Every row gives one point. The last column is the point's height on a tilted bowl or saddle (a function of degree 2), plus a little noise. Along how many of its main directions does it bend up, bend down or stay straight?

Points (12 x 3):
[[  7.3   9.5 -11.7]
 [ -8.9  35.5 -33.3]
 [ 22.9   1.0 -11.2]
 [ 30.1 -22.3 -16.7]
 [ -3.4 -12.1 -12.2]
 [ 12.6 -36.7 -19.8]
 [ 39.3   3.8 -19.1]
 [ -3.7  24.5 -22.1]
 [ 27.9  16.9 -17.6]
 [  9.0   2.3  -9.7]
 [ -5.8  37.1 -33.7]
 [-28.0 -13.9 -28.4]]
Directions: 0 up, 2 down, 0 straight

Points (12 x 3):
[[-19.8   8.1   4.9]
 [ -6.3   3.4  -7.3]
 [ 53.1   6.9  44.4]
 [-52.3 -15.2  20.6]
 [  5.0  -9.1  -8.7]
 [ 30.4  10.0   1.8]
 [ -4.9 -29.2 -28.9]
 [  9.9   0.3  -6.0]
 [-44.4   4.5  43.2]
 [-12.5   3.0  -4.3]
 [ -4.0   4.0  -8.3]
 [ 12.3  -2.0  -4.4]]
Directions: 1 up, 1 down, 0 straight

Points (16 x 4):
[[ 39.6  38.8  12.7  16.0]
 [ 19.3  44.5  -3.4  18.2]
 [-34.6  18.4 -10.2  16.8]
 [ 31.4   4.2  27.1  32.3]
 [ 27.9 -43.1 -14.7  21.2]
 [-18.6  11.7  24.1  25.6]
 [-13.3  11.4  17.5  22.5]
 [ 17.9 -14.4 -20.1   8.7]
 [-17.6   0.4  -2.4  15.0]
 [ 20.2 -38.6   5.1  38.2]
 [ -5.3  -3.5  21.6  30.5]
 [  0.0  -4.6  -2.7  14.9]
 [ 14.0  43.0  10.7  17.5]
 [  9.0 -37.5 -19.2  14.5]
 [  1.5   3.1 -14.3  10.6]
 [  3.4   5.4  -8.9  11.6]]
Directions: 1 up, 0 down, 2 straight

Points (22 x 5):
[[ -6.4  -9.1  15.7  28.7   8.9]
 [ 21.1  -6.5  15.0  46.9  16.0]
 [ 24.4   8.3  -4.7   3.9  19.8]
 [-16.2  37.3  13.5 -14.6  19.0]
 [ -7.6  41.2   3.4  -1.9  26.9]
 [ 33.8  44.2  19.1  -1.5  61.9]
 [-13.5  -5.9 -11.6   8.3  20.8]
 [  6.8  13.9 -39.2   5.6  -4.6]
 [-15.2 -28.8 -39.2  14.1  25.7]
 [ -5.9  -7.6  -9.5  -4.9  14.8]
 [-15.6 -25.3 -20.9 -14.5  19.1]
 [ -3.1  22.4  -6.8   1.9  20.8]
 [ 14.6   3.0  -9.6 -12.5  11.8]
 [ -3.4  36.1 -32.6   9.8  11.8]
 [ -5.5  -3.3 -10.0  18.1  19.4]
 [-18.8  18.8  12.2   9.8  11.5]
 [  9.0  19.9  24.4  25.7  15.9]
 [-13.6 -27.8  16.1 -31.9   6.9]
 [ 18.4  -0.4  12.9 -60.9  13.9]
 [  2.8 -13.1 -33.0  28.0  12.5]
 [  9.8 -11.5  42.5  -4.7  -9.0]
 [-37.9  14.2 -42.9   2.4  24.4]]
Directions: 1 up, 1 down, 2 straight
